Every row gives one point. To make a cloud, some directions were put in groups of two or more. Within a group, all points are equally far from the middle, so they leave a hole (a ring in 2 directions, a hollow ball in 3). The other directions are filled evenly. Then the cloud was stretched, turned, moved and blurred a little. Count the holes, and give their numbers of directions, smallest first.

Cloud (20 x 3)
[[-27  -3  63]
 [-59 -37  36]
 [-20  34  54]
 [-14 -26 -23]
 [ 46  -6  34]
 [-31 -74  -9]
 [-14  15  70]
 [-60 -21  10]
 [ 50   4 -33]
 [-76 -15  58]
 [ 31 -48 -11]
 [-27 -33   8]
 [-43  16  43]
 [-45 -43 -12]
 [ 23  37  11]
 [-21 -19 -23]
 [  8  50  75]
 [-13 -59 -14]
 [-64  -1 -51]
 [ 47 -47   1]]
Holes: 0

Cloud (27 x 4)
[[ 66  26  14  -3]
 [-34  37  35 -41]
 [-21  25  73  61]
 [-60 -12  32  70]
 [-65   2  16  53]
 [-65 -47  58  15]
 [-24 -75 -21  11]
 [-11 -63 -10 -19]
 [ 23  47  52  51]
 [ -5 -53   0 -29]
 [ 35 -27  -5 -31]
 [ 37 -31  14 -20]
 [ 11 -53  35  -2]
 [-41 -30  44 -31]
 [ 11  17 -12  67]
 [ 22  45 -28 -25]
 [ 13 -42  16  78]
 [ 41  31 -11  49]
 [ 47  56  14  27]
 [-56  -9  61  67]
 [ 32 -39  28  -5]
 [ 27  45  11 -46]
 [-26 -81  -1  19]
 [ 19  -4  43 -37]
 [ 43  47 -19  22]
 [ 21 -58   4  -6]
 [ 31  55 -16 -22]]
Holes: 1 (4)

Cloud (49 x 6)
[[  -2   38   47  -22  -65   10]
 [ -27  -16  -55   15  -66  -32]
 [   2   20  -68  -63  -35  -11]
 [ -17  -47  -71   23  -15   33]
 [  17   -6   20  -18   73   16]
 [  40   13   -4  -47   34   11]
 [ -35   29    8   21   91   14]
 [  -9    4 -120  -15   -8  -22]
 [  42   33   34   13  -53   20]
 [ -14  -43  -35   30   35  -42]
 [  30  -35  -70    4  -41    1]
 [ -53   19  -53   60    1   -1]
 [  34   68   18   27  -21   -1]
 [   3   65   70    1   -4  -17]
 [ -19  -19   26   47   58  -28]
 [ -34   35  -28   66   73  -25]
 [   3   43   38   59   66   43]
 [   1  -44  -77   14   -4  -39]
 [ -17   21  -22   32   26   59]
 [  23   13  -25  -11   20  -60]
 [  -7   39   20   38   25   58]
 [ -55  -15  -68  -34  -45  -26]
 [  29   61   14   27  -20   37]
 [ -11  -40   38   26    2   15]
 [  33  -36  -15    9  -32   33]
 [   8    9  -79    8  -54   26]
 [ -23    6   -9   48  110   -7]
 [  -4    8    7   90   25   10]
 [ -22   32   10  -18   71   15]
 [ -52   -1 -111    2  -13  -20]
 [ -29  -33  -54   10    5   45]
 [ -33   37  -49   74   41   -3]
 [  13   13  -11  -43   40   28]
 [  40   23   46  -21  -27  -30]
 [ -24  -12  -23  -24   50   27]
 [ -46  -22   20   14  -32  -13]
 [ -16   62  -53   17  -25  -15]
 [ -33    5 -112   34   33    2]
 [ -60  -24  -39  -31  -32   -7]
 [  -4   35   -2   53   27   56]
 [  -8   16   45   77   72   14]
 [ -11   35  -79   52   64  -11]
 [ -26  -42   -5   -1   44  -31]
 [  10   -6  -20  -53   -9   35]
 [   2   75   20   -7   34  -31]
 [  -6  -61  -62   29   18  -10]
 [  -3   -2   43   53   -5   43]
 [ -40   30   -1   -4   54   28]
 [   3   15   16   38  108   21]]
Holes: 2 (3, 3)
